Each row of a before or after table is a point. The points were changed in one or more steps. Then noise was added and the rows were shuffled. The steps act on how far a point lies along the listed directions, d1 being the first. Write out the steps. A step turns or swaps two directions, mirrors them in a line or flattens them onto one, adds a multiple of one to another, or multiplies one. Angles are multiples of 10 degrees, from the lower direction toward the higher: turns from -170 to 170, lines from 10 to 170 but not 90. Use the fewest steps. Two steps may share a direction if one is a turn and the other turns, adds or multiplies; they go together, in the order done. Otherwise the lowest direction goes first.

Directions:
(1): [0.52 0.04]
(2): [-0.04  0.52]
Before (8 x 2):
[[-0.55  0.22]
 [-0.23  0.04]
 [-0.36  0.33]
 [-0.17  0.24]
 [ 0.04  0.06]
 [-0.17 -0.30]
 [ 0.07  0.14]
 [ 0.08  0.32]]
After (8 x 2):
[[ 0.03  0.15]
 [-0.41  0.86]
 [ 0.06  0.35]
 [-0.58  0.61]
 [-0.20  0.61]
 [ 0.04  0.79]
 [-0.24  0.13]
 [-0.14 -0.73]]
Steps: multiply d2 by 2.5

Directions:
(1): [-0.11  0.40 -0.56  0.07  0.37 -0.45]
(2): [ 0.20  0.21  0.52 -0.06 -0.17 -0.66]
(3): [-0.47 -0.65  0.03 -0.09  0.19 -0.36]
Before (10 x 6):
[[-0.32  0.17 -0.86  0.05  0.28  0.24]
 [-0.16 -0.25 -0.08  0.04  0.45 -0.66]
 [-0.04 -0.73  0.65 -0.09 -0.15 -0.18]
 [ 0.03 -0.23 -0.51  0.10  0.05  1.07]
 [-0.08 -0.01 -0.22  0.07  0.27 -0.24]
 [-0.34 -0.02 -0.89 -0.03  0.24  0.63]
 [ 0.40  0.39 -0.23  0.25  0.06 -0.08]
 [-0.11 -0.15 -0.19 -0.09 -0.14  0.17]
 [ 0.06 -0.40  0.80 -0.16 -0.34 -0.38]
 [ 0.33  0.44  0.01 -0.15 -0.06 -0.69]]
After, 10 rows:
[[ 0.58  0.55  0.51  0.01 -0.38 -0.14]
 [ 0.70  0.60  0.26  0.13 -0.24  0.16]
 [ 0.21  0.43 -0.31  0.17  0.42 -0.49]
 [-0.53 -0.26 -0.73  0.00  0.30  0.15]
 [-0.12 -0.50 -0.41  0.05  0.07  0.99]
 [-0.48 -0.27 -0.83 -0.09  0.23  0.56]
 [-0.02  0.08 -0.25  0.08  0.27 -0.23]
 [-0.12 -0.55  0.02  0.10  0.12 -0.33]
 [ 0.01  0.01 -0.24 -0.05 -0.15  0.19]
 [ 0.03 -0.13  0.17 -0.25 -0.02 -0.81]]
Steps: mirror d1 and d3 in the line at 20 degrees

Directions:
(1): [ 0.79  0.20 -0.03 -0.22  0.33 -0.34 -0.36  0.11 -0.15  0.44  0.46  0.39]
(2): [-0.13 -0.16 -0.48 -0.07  0.68  0.52 -0.36 -0.09  0.07 -0.36 -0.26  0.55]
Before (10 x 12):
[[-0.03  0.05  0.19  0.10 -0.37 -0.26  0.22 -0.22  0.03 -0.01 -0.03 -0.39]
 [-1.15 -0.38  0.39  0.54 -0.58  0.54  0.81 -0.11  0.54 -0.60 -0.71 -0.81]
 [ 0.72  0.07  0.30 -0.09 -0.10 -0.31  0.07  0.26 -0.10  0.54  0.47 -0.07]
 [-0.26  0.12 -0.17 -0.06 -0.36 -0.04  0.18  0.02  0.09  0.23 -0.05 -0.62]
 [-0.13 -0.12  0.42  0.09 -0.86 -0.11  0.32  0.28 -0.04 -0.08  0.13 -0.68]
 [-0.09  0.03 -0.30  0.08  0.07  0.31  0.09 -0.07  0.02 -0.21 -0.14 -0.11]
 [ 0.27  0.05 -0.43 -0.25  0.85  0.35 -0.59 -0.11 -0.02  0.09  0.12  0.86]
 [-0.15  0.28  0.50  0.21 -0.71 -0.18  0.45 -0.25 -0.15  0.16 -0.15 -0.70]
 [-0.03 -0.05  0.11  0.12  0.16  0.16 -0.05  0.10 -0.05 -0.10  0.00  0.03]
 [-0.93 -0.36  0.21  0.27 -0.55  0.26  0.70  0.01  0.31 -0.40 -0.31 -0.70]]
After, 10 rows:
[[-0.70  0.02  0.48  0.15 -0.87 -0.07  0.56 -0.10  0.04  0.11 -0.12 -0.67]
 [-0.09  0.05 -0.20  0.06  0.04  0.30  0.12 -0.06  0.05 -0.16 -0.15 -0.17]
 [ 0.66  0.32 -0.27 -0.10  0.61  0.16 -0.53 -0.24 -0.18  0.19  0.03  0.56]
 [-0.07 -0.35 -0.59  0.07  1.27  1.01 -0.51 -0.17  0.40 -0.59 -0.44  0.89]
 [-0.08 -0.05  0.16  0.15  0.08  0.18  0.03  0.07 -0.06 -0.09 -0.03 -0.07]
 [ 0.14  0.13 -0.53 -0.27  0.37  0.16 -0.32 -0.01  0.05  0.23  0.09  0.01]
 [ 0.61 -0.10 -0.26 -0.29  0.49  0.20 -0.57  0.26 -0.06 -0.05  0.31  0.51]
 [ 0.35  0.04 -0.24 -0.09  0.33 -0.08 -0.33 -0.22  0.01  0.01  0.09  0.23]
 [-0.07 -0.36 -0.62 -0.15  1.02  0.62 -0.38 -0.03  0.25 -0.36 -0.08  0.73]
 [ 0.68  0.07  0.27 -0.08 -0.17 -0.26  0.09  0.27 -0.10  0.57  0.52 -0.10]]
Steps: mirror d1 and d2 in the line at 140 degrees
